Rows are points. The last column is the point's height on a tilted bowl or saddle (a function of degree 2), plus a little noise. Count its main directions that bend up, bend down and stay straight.
(in the rows, 128 means zero)

Points (10 x 3):
[[115 132 151]
 [174  89 117]
 [121  79 138]
 [148 116 141]
 [131  94 143]
 [152  56 112]
 [121 126 150]
 [114 111 150]
 [219 136  63]
 [244 132  21]]
Directions: 0 up, 2 down, 0 straight

Points (26 x 5):
[[124 156 164 160 125]
 [127 124 102 113 121]
 [150 140 106 131 115]
 [103 103 115 123 115]
 [  7 112 127 128 112]
 [ 93 235  43 158   7]
 [129 177 159 187 124]
 [ 84 172 130 167 103]
 [133  71 146 148  94]
 [122 152 144 131 115]
 [137 148  69 132 110]
 [106 138 138 139 116]
 [132 121 146 114 117]
 [ 62 158 205 144 134]
 [107  97 164 175 112]
 [ 81 243 103 208  27]
 [ 76 144 179 104 113]
 [159 145 116 186 107]
 [104 113  73 227  58]
 [189 165 114 110 112]
 [ 55 168  97 128  96]
 [ 63  33 131 149  62]
 [ 80  99 179 120 111]
 [130 147 108 138 111]
 [113 130 126  84 120]
 [121 125 144 112 117]]
Directions: 1 up, 2 down, 1 straight

Points (43 x 7):
[[138 136 123 168  85 156 143]
 [107  87 128 113 174 135 143]
 [222 136 174 152 139 153 171]
 [ 69 124  62 125 145 111 169]
 [151 156  86 116  67  78 167]
 [153 121 143 208  75 142 162]
 [ 46 187 177 186   7 104 249]
 [100 108 124 222  74  87 184]
 [128 137 124  66 157  22 136]
 [138 164 174 147  65 115 170]
 [149  91  77 143 144  30 137]
 [173 172 154 115 188 196 165]
 [118 126 183 176 136 134 144]
 [ 63 203  72 126 144 130 190]
 [162 161  80  99 151 143 149]
 [131  80 167  87 149 138 152]
 [148 114  92 185  76 146 156]
 [117  81 143 118 165 149 143]
 [ 62 129  80 125  71 148 182]
 [ 96 117 165 165 161 115 141]
 [152  90 142 159 100 106 145]
 [142 152 111 126 117 109 137]
 [177  88 128  99 167 114 139]
 [181 156 160  70 118  94 164]
 [148 132 171 113 117 144 143]
 [101 142 166 114 165 164 143]
 [175 131 154 128 133 109 138]
 [152 147  85 119 114  90 142]
 [147 122 128 126 173 149 132]
 [115 111 104  76 109 182 158]
 [107 121  70 164  57 106 180]
 [123 156 197 121 121  74 157]
 [ 78 155  77 154 141 102 161]
 [140 145 146 182 143  99 140]
 [162  78 129 148 175  77 133]
 [148  98 149 109  34 161 182]
 [ 84 177 142 106 162 133 154]
 [123 105 133 114  46 161 168]
 [178 115 116 101  74 114 157]
 [107 167 143 138 151 116 141]
 [167 209 135 104 116 128 176]
 [124  58 184  79 171  78 160]
 [118 166 143  72 110  87 157]]
Directions: 5 up, 0 down, 1 straight

Points (63 x 9):
[[ 54  98  93  60 153 124  41 134 166]
 [169 178 156 136 121 106 119 156  79]
 [125 129 151 133  80  45 136  61  68]
 [180 109  70 166  68 172 153 170  80]
 [ 91  80  78 139  73  80 212 156  88]
 [143  94  77 105  95 111 216  86  55]
 [181 190 134 168 164 134 114 104 119]
 [173 127 181 123 163 157 115 230  49]
 [162 104 143 185 169  43  56 130 138]
 [ 90  77 129 120 175 168 154  94 103]
 [144 214  86 149 127 136 249 137  43]
 [146 133  84 147 104 131 152 118 101]
 [125 160 104 114 170  88  97 180 116]
 [150  73 114 122 240 113 208 168  33]
 [140 150 148 139 185 136 213 105  60]
 [123 103  83 173 121  84 123  76  92]
 [ 58 132  94 209  93 230  90 116 105]
 [102 151  98  92  94 151  83 112 122]
 [133 127  70 225 176 124 125 151  69]
 [110 218 139 142 210  42 153 101 147]
 [ 73 172 135 107  89 125  91  73 107]
 [144 195  94  96 132 128  82 174  85]
 [129  54 152 137  91 126 131 113 105]
 [127 151 108 106  82 133 193  67  80]
 [136 175 105 219  82 148 112 176  66]
 [ 91 135 120 198  98 146 148 107 109]
 [139 129 143  98 105 155 146  84  98]
 [144  82 161 114 140  86  86 143 130]
 [108  59 160 189 214  89 179 106  80]
 [112 152 207 118 101  91 127  10  48]
 [102 153 138 136 229 122 165 101 109]
 [120 126  92 205 122  77  74 153 109]
 [101  74 117 152  70 152 120 135 120]
 [144  83 102 131  80 128  98 168 114]
 [202  79 199  60 134 178 164 136  76]
 [160 132  90 132  31  70 187 103  71]
 [ 32 190 151  84 140  85 201 170  31]
 [196 134 113 121 179 132 118  94 105]
 [181  73 160 117  70  97 128 148  95]
 [ 89  83  65  65 122 153 157 205 136]
 [ 86 152 104  39 137 130 108  92 112]
 [ 54 138 141 114 121 141 195 132  85]
 [ 96 166 148  51 126 101 108 172  79]
 [ 93 119 221 126  72 126 158 138  74]
 [101 173 120 137 133 109  83 150 124]
 [ 49  99  70 178 173 140  31  66 101]
 [141 139 189 118 105 154 158  81  83]
 [107 139 151 100 121 118  93 131 115]
 [ 95  79  78 166  90  92 174 208 117]
 [122  64 133 131 148 116  74 102 121]
 [125  38  45 176 202  51  90 120  87]
 [135 216 140 195 154 160 172 140  93]
 [187  86  62  53 184 143 124 127  99]
 [126 140 128  59 105 147 117 155  97]
 [117 181 101 157  56  92 197  97  87]
 [ 39 109  74 162 111 139 111 111 126]
 [187 123  84 132  76 106  85  60  91]
 [ 83 124 140 188  78 109  56 159 106]
 [136  79 139 160 189  77 161 182 107]
 [124  94 151  88 130 168 117 136 122]
 [ 92  69 141 157 161 130  80 131 137]
 [ 59  55 135 107 160 138 110 156 164]
 [124 104 192 144 153 141 220 159  58]]
Directions: 2 up, 3 down, 3 straight

Points (67 x 9):
[[156 150  94  77 145 105 122 109 107]
 [132 118 106 101 133 105 126  96  97]
 [160  64 100 152 145 155 107 141 115]
 [ 92 113 113 165 160  13 214 162 174]
 [167 142  77 181  64 134 159 125  95]
 [111 187  58  65 112 100 117 126 102]
 [102 119  96  98 106 124 103 127 107]
 [110 140 189 151 185 122 158 202 153]
 [ 78 104 171 116 212 134 154 158 144]
 [141 149  90 113 114 128  93  95 114]
 [132 137  73  89 110 113 121 134 107]
 [171 204 174 136 111 169 115 135  89]
 [ 75 133 225  75 183 111 140 158 175]
 [119  98 124 139 118 177 169  52  97]
 [149  12 112 129  94 125 115 154 129]
 [ 82 135 113 143 101  80 166 176 151]
 [125 122 187 110 106 119 177 179 116]
 [141 153  85 103 138 144 111  94 110]
 [121 184  99 142 165  82 103 145 117]
 [121  80 106 239  92 127  98  92 179]
 [187 136  54 161 107  86 120 207 127]
 [162 197  63 142  67 168 100 103 120]
 [171 128 150  66 112 169 198 127  70]
 [ 83 156 155 178 171 124  93 126 128]
 [108 101  97 132  95  94 115 104 121]
 [113 175 109 150 115 111 135 180 112]
 [168  91  62 127  63 105 101 165 164]
 [ 85 111  77 139 175  85  65 108  68]
 [165 140 118 113 148 114  88 161 122]
 [108 186 134 119 141  84 136 119 113]
 [ 68 138 146 132  86  73 113 119 153]
 [190  89 110  96 142  66 126 103  63]
 [138 128 107 137  98 188 105  91 117]
 [156 146 137 107  92 133  98 137 125]
 [119 180  99 103 148  53 112 144 112]
 [ 62 166 104  92 146 127 158 148 103]
 [164 111  92  95 116 123 149 121  97]
 [188 202  96 140 127 125  64  91 140]
 [155 170 109 136 113 123  73 125 125]
 [127 123 184 161 160 100 104  65 103]
 [212 160 119 174 106 175  70 160 160]
 [195  85  88 141  57 144 136 143 138]
 [169 126 126 106 196  92 132 173 110]
 [128 111 153 131 196 217 163 207 131]
 [190 168  35  86 131 131 124 126 133]
 [136 133 140 131 104  94 113 166 125]
 [128  97  39 100  55  89  88 135 149]
 [182   7 127 110 119 149 189 160  90]
 [171 138  90  87 146 152 135 193 128]
 [ 87 124 159 139  74 144 106  76 125]
 [121 170 157  55 159  60 187  97 114]
 [117 120 105 164 114 160 174 157  96]
 [173 161 127 165 127 112 153 193  77]
 [128 158  74 188 154 194 138  68  99]
 [123 186 106  97  85  96 147 163  95]
 [128  92 139  73 109  64 132 113  74]
 [150 121 163 128 128  71 124  97  81]
 [ 88  72 162 114  33 177  78 176 249]
 [112 131  49 159 115 149  97 175 125]
 [ 67 157 189 170 163 125 113 121 147]
 [186 172 183 121 102 110 152  84  47]
 [ 93  82 111 168 129  96 118  19 132]
 [ 42 119 112  73 152 109 100 158  90]
 [136  38 167 104 165 153  86  75  51]
 [143 128 176  82 128 142 154 101  95]
 [151 163  95 165 148 131  33 140 128]
 [111  66  95 101 139  57  79  72  32]]
Directions: 3 up, 2 down, 3 straight
